Each row of a before or after table is a point. One or more steps were done to the points. Then noise was added and the rows were shuffled. The steps act on columns, c1 being the first. What was done? A step turns or swaps two columns, mirrors them in a line or flattens them onto one, adds a multiple of one to another, or multiplies or shifts one. Angles are multiples of 10 degrees, from the lower column toward the higher: turns from -170 to 170, lines from 10 to 170 but not 90. Use the fewest steps. Two steps may share a column if one is a turn and the other turns, adds or multiplies; they go together, in the order done. Otherwise the lowest column goes first.

Before (9 x 3):
[[ 11   6 -19]
 [ 10  -8 -13]
 [ 10   5 -23]
 [  0 -44  -9]
 [ -3 -57 -21]
 [-40  15 -34]
 [-16   6 -11]
 [-30 -48 -35]
 [  7 -17 -22]]
After, 9 rows:
[[ 60  18 -36]
 [  2 -10 -14]
 [-35   9  -5]
 [ 21  10  -6]
 [  0 -10 -20]
 [-31  12 -24]
 [ -5  33 -35]
 [ 22 -18 -27]
 [ 20 -23 -17]]
Steps: add -1 times c3 to c2; turn c1 and c2 by -110 degrees

Before:
[[  0  13  11  16   9   6]
 [  0 -12 -29  21 -17 -18]
 [-23   3  10  -3  -8  27]
 [-28 -16   1  11  -3  -7]
 [ -9   7  10  22  10   3]
 [  6  22 -20  10  -6 -13]
 [-24 -17 -27   6   1   2]
 [ 22 -15   7  10   3 -18]
 [ -6 -13 -21  24  -6  19]
 [  7   2 -16  22 -35  31]
 [  9  12   4   5 -19   3]
 [  7 -24 -26  28   3  -5]]
After:
[[ -9  -9   8   6 -11  -3]
 [  2 -11   6   9 -11   1]
 [-16  -5   3   0  16 -11]
 [ 30  -6   0   4   8  10]
 [ 31  -1 -20  -1  -4  -2]
 [ 11 -17  10  -3 -16 -42]
 [ -6  24   6   4  12  26]
 [  9   9 -19   7  31  18]
 [-18 -11 -17   3  13  16]
 [ 13   4 -13   8  -9 -30]
 [ 10  24 -17  11   4   6]
 [ -6  -1 -11   9  10 -59]]
Steps: turn c1 and c2 by 140 degrees; multiply c3 by 0.7; multiply c4 by 0.4; multiply c6 by 1.6; turn c5 and c6 by 150 degrees

Before, 8 rows:
[[ 22 -30  22 -21 -33  -7 -10  53  11]
 [ 18  39 -16 -10 -15   4   7  25 -53]
 [ 17   0  12 -30  -7 -20 -11   8  11]
 [-41 -20 -17   5 -29 -58 -10  19   7]
 [ 25  -9 -21  -1 -13 -17   1 -11  21]
 [-28  10  11  22  12  18  22   3  22]
 [-22  -1  21 -14 -34  -2  -8  -5  14]
 [ 10 -26 -24  -3 -14   0 -29 -10  -5]]
After:
[[-13 -27 -25 -41 -13  -1  -9   0  -7]
 [-18  50  36 -41   2   3   6   0  49]
 [ 24  17  10 -28   9 -17   0  -1 -29]
 [ 37 -15 -15 -52 -11  -8  -8  53  13]
 [-10 -59  19 -26  -6 -57 -13  21  -4]
 [ 27 -52  24 -32   5   0 -32 -11  -7]
 [  5  -8 -14 -60  10 -21 -12   9  -4]
 [-27  20 -16  -7  32  19  25  10 -16]]
Steps: turn c1 and c2 by 50 degrees; add 1.5 times c7 to c2; turn c8 and c9 by -20 degrees; turn c3 and c9 by 160 degrees; shift c4 by -30; shift c5 by 20

Before:
[[  2  11   5  27   9 -23 -23  13  17  -9  28   5]
 [ -5 -19   3 -18 -18 -11   8  -5 -13 -15  32   7]
 [-10   9  -5   4  13 -10  26  37  -9  15  26  -3]
 [ -8 -19  16 -22 -19 -12 -19 -11 -14 -11  20 -30]
 [  9  17  10 -18 -29  28  -1  31  16 -11   1   7]
 [ 17 -15 -21  20 -24  -9  -3  37   5  17  -4  -7]
 [-18  18 -30 -20 -24   2  16 -18 -16   2  -2 -27]
 [ 13 -24 -23 -16 -20  20 -17  30 -12 -13 -10   1]
 [-28 -18 -11  -8 -12  20 -18 -12  21 -10   2   3]
 [-19  17   5   2 -11 -20 -14  12 -32  37  -5  10]
 [  5 -24 -27 -11  -5 -10  26  -6  18  -8 -19 -21]
 [  2 -14  -4  22   5  23  13  23  -3   4  -6   2]]
After, 12 rows:
[[ 14  -6  -4   6  13  26 -25 -48 -17  -5  15   1]
 [  9  -7 -29   5   0 -25   4 -19  -1  26  -1   5]
 [ 16  19 -10 -17  18  36  15 -47   4   1   9   7]
 [  1  21  26 -18  22  10 -14  34 -23  11  -1 -27]
 [ 14  -7 -23   6   4  22   6  31 -17   5   8   3]
 [ 16 -19  13  16 -12  20   2 -33  -3  -8  -2   2]
 [ -9  -9  18   7   8  -8  20   6 -31  -5  14 -21]
 [ -2   0 -13   0  22  -5 -16  20  20  38   3 -30]
 [ 16 -19  -1  15  25   0  -3 -60 -21  -6 -14  -7]
 [  1  -2  12   2  21  -4  -6  10   7  32   3   6]
 [ 26   9   2  -7  17 -15 -31  -8  16 -23 -33  10]
 [ 39   3  27  -3  -9 -14   5 -45  -1  21 -23  -3]]
Steps: multiply c8 by 1.6; turn c1 and c8 by -150 degrees; flatten c2 and c4 onto the line at 140 degrees; turn c3 and c9 by 110 degrees; turn c3 and c7 by -60 degrees; mirror c5 and c6 in the line at 100 degrees; turn c10 and c11 by -110 degrees; add -0.5 times c12 to c10

Before (8 x 18):
[[  2   1  22  13   8 -13  -4  -1  12   1   5  -1  27  -9  -9  -7  -6  -7]
 [-13  11 -11   3 -16   6 -29  34  -3 -24  -5  11   0  14  22  18  -6  -2]
 [ 20 -17   6  -5   7  -8  -5 -16  24   8  -1  -3   5 -12 -10  -9  -7   9]
 [  5   0 -17   1 -10  -1   8  10  11 -23  26   1 -60   0  10  14 -27   4]
 [ 12   1   9 -13   4  -4   8 -11   4   6  13  12  20  -5  -7  -9  -4   3]
 [ -1   5  13  -3  12  -9  -6 -16  20   4  -2   8  15  12  -8 -16  -1  -8]
 [ 11   3   4   4   9  -9  -1 -21  10   0   3   0  15  -4   2   9   8  -8]
 [ -8   3 -15  -6   9   9 -26  14   5 -28  14   0  -8   4   1  24 -25   1]]
After (8 x 18):
[[ 11   1  -5  16 -11   1   7   7  11 -22  41   0 -60  -1  12   0 -26   9]
 [ 18   4 -14  24   9   8 -29  14   7 -32  14   1 -10   4   0  -6 -24   2]
 [-18 -16   7 -11   7  -9  -3 -18  25  11 -16  -3   5 -13 -11  -5  -5  15]
 [ -8   4 -10 -13  11  -6  -7 -15  21   7 -15   9  13   9  -8  -1  -2 -15]
 [-16  -1 -18  -8   6 -13  -1  -1  12   9  -9  -2  27 -10 -10  17  -7 -12]
 [ -8   5  10  10   8  -7  -2 -20  10   4   8   1  17  -3   1   6   8 -12]
 [-17  -1   3  -7   4  -3   7 -10   5   9   2  14  20  -4  -5 -13  -4   2]
 [ 18  10  -7  17 -17   6 -29  34  -4 -26  28  11   1  14  23   3  -6  -1]]
Steps: turn c1 and c3 by 130 degrees; add 0.7 times c17 to c3; swap c4 and c16; add -0.5 times c6 to c10; add 1.5 times c15 to c11; multiply c18 by 1.6

Before:
[[ 10   7  -8  -2   2 -11 -14 -17   3  -9   0   2   7   0  12   4  -9 -12
    6   3   9  18 -15   6]
 [  3   4   2  -2  11  -8  15  -8  -7 -12 -14  12  -7  10  11 -11   4  32
   -4  -9   6   0  -6  -2]
 [  5  -2  -6  -5  -4 -18   6  -3  16 -17 -10  11  14   1   9   9  16  23
    6  11  -6   5 -10 -10]
 [ -1 -12   5   5  -8   5  -1 -21 -14   3  21 -13   4  -9  -7   1  16  10
   -8   5  -3  10   3 -13]
 [-20  15 -14  24  -5  15 -13  29  20 -18   7  25   5  -7  -4 -23  -8  -5
   -3  23   5 -12   0  -4]
 [ -6   9 -25  -8  -2  -5 -10  -3  -9 -19 -20   4   9  10  11   3   1  14
   -3  20  -2  15   5  -7]
 [ -3   6  -5  -5  -3   7  -1  -7  11 -13 -12  13   8   6   2  -3  -3   2
   13   2   6   9  12  -9]
 [  7   0 -16  -4   4  -7  -9 -13  13   1 -14 -11  -4   8  17   5  16  -2
   -1  -2   4   4   5 -10]
 [ 14  -3   4  13   7  -6   9  -5   2 -17  -5  -9   5  21  13  11  19   6
   14   7   8  12   5   6]
 [  2  -9  26  -7 -22 -13  -3  -7  -4   9  14 -25  -4  -2  14  -6  -2 -22
   -3   1   3  -8   1 -12]
 [  6 -14 -17  18 -14  -9   9  -3  -3  -3 -10   7  19  -3   6  20  12  22
    2  -2   0  10   9   2]
 [  9 -25  11   2 -17  -2  -8   3  -5  24  23  -9  -3  15 -14   9   2  -1
   -5   1  12  -2  -1 -17]
 [ -2 -19   7  -7 -20  11   7  -9   2  19  15 -18  -5  -2   5  -3  -5  -3
   -9  12   4   8 -11  -5]
 [ -4  10  15  -2 -23  -1  15 -13  -7  19  16 -17 -10  -6  -2  12   5   1
  -11  10   5 -12  -8 -19]]
After, 14 rows:
[[ 18   6  15  19 -18  -9 -14  -5   3  10   0   6  20   0   6  21  12  21
    1  -1  -1  10  10   2]
 [ 26 -14  -6   3   0  -2 -23   3  -3 -20 -29  -9  -2  15 -14   8   3  -1
   15  -5 -12  -2  -1 -19]
 [-11  16  -8  -3  -9  -1   5 -17   5 -24 -28 -16  -9  -5  -2  12   6   2
    8   5 -12 -13  -8 -19]
 [ -2  -4  -1   5   8   5 -11 -27  14 -10 -22 -13   5  -9  -8   0  15   9
   -2   1  -6  11   3 -12]
 [-17  -9  23  -7 -17  -5  11  -3   8  19  15   4   9  11  10   3   2  12
  -12  15 -11  16   4  -8]
 [ 31 -13   5  -2   3 -10  10 -23  -6  13   2   1   6   0  12   5  -9 -13
   -3  -1  -6  18 -16   6]
 [ 20 -11  15  -4  -6  -6   3 -17 -13   6  12 -11  -3   8  17   5  17  -3
    4  -1   3   5   4 -10]
 [-10   1  -4  -3  -9   7   5  -8 -11  18   8  12   9   5   1  -5  -3   2
   -3   1   1   9  12  -8]
 [-59 -11  12  25  -1  14  17  37 -21  13  -8  26   5  -8  -5 -22  -8  -4
  -13  21  -6 -13   0  -4]
 [ 42   8 -11  14   3  -5  -4  -7  -6  17   7  -9   6  21  12  11  20   6
  -10   3  -8  10   4   7]
 [ 16   5   3  -3 -11 -18  -3  -4 -11  16   5  11  15   1   8   8  17  23
  -12  13   5   4 -11 -11]
 [ -6   5  -1  -6  -6  10 -20 -13  -4 -20 -23 -18  -4  -3   5  -2  -5  -3
   10   8  -8   7 -10  -5]
 [  6  -4 -21  -7  -8 -13  -7 -10   2 -17 -26 -23  -6  -2  13  -6  -2 -21
    0  -1  -5  -8   0 -12]
 [  8  17   1  -1   0  -8   1 -10   6   3  18  10  -6  10  12 -13   4  33
  -12 -12  -5   1  -8  -2]]
Steps: multiply c1 by 3; mirror c2 and c7 in the line at 40 degrees; turn c3 and c19 by 150 degrees; turn c10 and c19 by 120 degrees; mirror c5 and c11 in the line at 20 degrees; multiply c8 by 1.3; turn c9 and c21 by 150 degrees; turn c20 and c21 by -30 degrees
